Rows are points. The window is the flat piece filled in between its corners: a triangle in 3 columns, a solid with four corners in 4, and so on. A path goes straight from each point to the next, and from the last back to the first. After which points does the path pass through the window?

Window:
[[  9 -21   6]
 [  0   3  -3]
 [ 41  40  -5]]
Path:
(1): [46 23 26]
(2): [ 28  21 -35]
(3): [ 18  25 -16]
(4): [42 19 33]
(5): [11 14 17]
(6): [ 30   6 -13]
(7): [ 29 -17 -22]
(8): [-4  6  7]
(9): [12 -8 29]
(10): [  9 -24 -10]
(11): [ 60  13 -24]
(12): [24 19  7]
Through the window after points: 3, 5, 7, 9

Window, 4 rows:
[[ 41  -5   6   3]
 [-60 -24   0 -20]
 [  6  -2 -13  22]
 [ 12  25  24 -24]]
Path:
(1): [ 38  21 -13 -22]
(2): [  2 -10  10  43]
(3): [-12 -18  45   4]
(4): [ 21 -20 -50   8]
(5): [  1 -14 -35  11]
(6): [12 24 38 23]
(7): [  1 -34  31  21]
(8): [  7 -10 -18   5]
(9): [ -3  19 -21  -9]
(10): [-3 -2 17  5]
(11): [-11 -22  41   2]
(12): [ 17  39   7 -31]
(13): [-23 -16 -28   1]
(14): [-22 -26  28  10]
(15): [-6  1  0 22]
(16): [ 28   3 -17  -9]
Through the window after points: 5, 11, 15

Window (6 x 6):
[[ -9  -6 -24  37  -6   2]
 [ 20   0 -14   9  11  20]
 [-12  49  14  28 -31 -38]
 [ 22 -32  47 -23 -10 -27]
 [  5 -19 -14   6 -32  -2]
 [ -4  34 -14 -14  44  -2]]
Path:
(1): [-12 -20   2  31  -4  10]
(2): [-25  21   9  32 -26   1]
(3): [  5  14 -12  20 -11 -24]
(4): [ 22   7 -21  41  29 -27]
(5): [-17  15  11 -19 -12  -7]
(6): [-21  24   1  21  -1  -5]
(7): [ 33  21  -9   8   5 -21]
(8): [ 38   4 -33  11   5 -16]
(9): [-6 -8 -5  5  8 10]
(10): [-13  18  14  12   9  26]
(11): [ 18 -36  -8  11 -22 -36]
(12): [ 26  19 -47  14 -10 -30]
(13): [-6 15 28  9 -4 -1]
(14): [-18  15  13  -2 -60   1]
(15): [  4   5   4  17 -11 -36]
(16): [  9  18 -36  14 -21 -18]
Through the window after points: 2, 10, 12, 16

Window:
[[  3   3 -16  22  30  40  20  11]
 [-13  35 -15   7  15 -33  60 -17]
 [ -1  -7 -13   1  10 -28 -13   7]
 [  4  -6  12   8   5 -11  12  -7]
 [-20   3  17  19  11 -17  12   4]
 [ -1   4   5  -5   7   0 -25   7]
 [  8  -4  -3 -11  28   3  -4  22]
 [-10  -2   1   1  -7 -11   9  13]]
Path:
(1): [  4  14  -8  17   6 -23  27   6]
(2): [-22   6 -12 -14  28  -9  10 -17]
(3): [-11 -14 -12  -4   7 -21 -10   3]
(4): [ 12  10  -6  10  15 -22  -5  11]
(5): [ 29   8  -4  20   0  -7 -16  14]
(6): [-10  -5  -7   6  22   5  16   2]
(7): [-12   0 -17   2  25   3  37 -14]
(8): [  7  33  -1  23   7 -11  16  20]
(9): [  6   9  23  23  -5 -24   4  25]
(10): [ -7  -8  -6  -6  12   3 -13   4]
(11): [-25  -2 -11 -10  26  -5   5  16]
(12): [19  9  7 23  6 -1 10  6]
Through the window after points: 1, 3, 5, 7

Window (9 x 9):
[[-21   4 -45 -19  -4 -41  14  -6 -22]
 [-41  17 -17 -20  24 -21 -18  10 -11]
 [ 20   8   2  18  13 -27 -37   9  37]
 [  4 -35  15  31  33 -34  42 -13  19]
 [-18  -9 -46 -14  -5  19  -9  -7 -26]
 [ 10   6  11 -36   6  23  -6 -28  20]
 [ 33  13  -3  -5  11  25 -39 -50   4]
 [-36   7  38   1  -7 -31 -23   9   2]
 [ 30  31   2  26   4  22 -25  -1  -4]]
Path:
(1): [ -2  11  -7   0  -6  22   6 -30  18]
(2): [ 18   0  23 -60  25   2 -27 -12  10]
(3): [ 15 -20 -13 -29  -5 -35 -17  34 -14]
(4): [-47  33 -14  13   9 -12   9 -52  -2]
(5): [-13  12   3  -1 -13  -4  -1 -34  17]
(6): [  4 -12  35 -11  39 -18 -40  37 -10]
(7): [ 10  -5  -9  -3  -7 -24 -22  21 -25]
(8): [ 10   9  -5  13  15   7   2 -28  21]
Through the window after points: 1, 3, 5
